Each row of a before or after table is a point. The points were changed in one or more steps. Then noise was added and the rows were shuffled. The steps act on columns, c1 being the first. Write out the steps. A step turns or swaps two columns, mirrors them in a line or flattens them onto one, adds a multiple of one to another, or multiplies or shifts one. Angles are multiples of 10 degrees, from the lower column toward the higher: turns from -170 to 170, lines from 10 to 170 but not 90. Use the fewest steps. Two steps may share a column if one is a turn and the other turns, adds or multiplies; they go together, in the order done. Otherwise the lowest column goes first.

Before, 10 rows:
[[-0.21  0.21]
 [ 0.10 -0.23]
 [-0.58  0.97]
 [-0.28 -0.49]
 [ 0.47 -0.07]
 [-0.08 -0.28]
 [ 0.45 -0.29]
 [-0.10  0.14]
 [ 0.19 -0.16]
 [ 0.48  0.11]]
After (10 x 2):
[[-0.04 -0.32]
 [ 0.44  0.23]
 [ 0.02  0.28]
 [ 0.28  0.33]
 [-0.01 -0.15]
 [ 0.16  0.48]
 [-0.52  0.24]
 [ 0.17 -1.13]
 [-0.08  0.28]
 [-0.29  0.15]]
Steps: mirror c1 and c2 in the line at 20 degrees

Before (13 x 8):
[[-0.18 -0.24  0.24  0.20 -0.15  0.34 -0.06  0.40]
 [ 0.25 -0.24  0.04  0.03  0.04  0.02  0.14 -0.05]
 [ 0.53 -0.31  1.26 -0.55  0.05  0.21  0.58 -0.48]
 [ 0.39  0.81 -0.17  0.30  0.00 -0.13  0.09 -0.37]
 [-0.46  0.00 -0.51 -0.16 -0.15  1.07 -0.28  0.11]
 [ 0.59  0.43  0.28  0.25  0.55 -0.35 -0.50  0.45]
 [ 0.82  0.19  0.10  0.64 -0.02  0.23  0.27  0.09]
 [ 0.55  0.01  0.03  0.05  0.26 -0.30 -0.66 -0.32]
 [-0.17  0.21  0.06  0.24  0.30  0.66 -0.13 -0.33]
 [ 0.09 -0.11 -0.28 -0.50  0.09  0.35  0.00  0.13]
 [-0.27  0.04  0.02 -0.07  0.43 -0.01 -0.94 -0.64]
 [ 0.29 -0.59  0.09 -0.07 -0.43  0.30 -0.56 -0.01]
 [ 0.28  0.20 -0.39  0.29  0.22  0.20  0.22  0.02]]
After:
[[ 0.56  0.20 -0.28  0.04 -0.11  0.01 -0.46 -0.33]
 [ 0.38 -0.27 -0.11  0.32 -0.77 -0.16  0.04 -0.34]
 [ 0.21  0.13  0.00  0.03  0.20  0.07  0.10 -0.02]
 [-0.46 -0.14  1.05 -0.15  0.07 -0.49 -0.21  0.15]
 [ 0.25  0.15  0.20  0.30 -0.25 -0.36  0.19  0.02]
 [-0.17 -0.03  0.34  0.19  0.26  0.26 -0.03  0.37]
 [-0.26  0.39 -0.01 -0.10 -0.22 -0.02 -0.66 -0.67]
 [-0.19  0.22  0.65  0.26 -0.28  0.06 -0.05 -0.32]
 [ 0.08  0.12  0.34 -0.48  0.08 -0.31 -0.01  0.12]
 [ 0.62  0.35 -0.32  0.25 -0.63  0.29 -0.35  0.48]
 [ 0.30 -0.18  0.34 -0.09  0.73  0.09 -0.39 -0.01]
 [ 0.83 -0.07  0.26  0.65 -0.19  0.08  0.19  0.09]
 [ 0.54  0.14  0.24 -0.57  0.27  1.28  0.42 -0.46]]
Steps: turn c2 and c5 by -110 degrees; swap c3 and c6; multiply c7 by 0.7
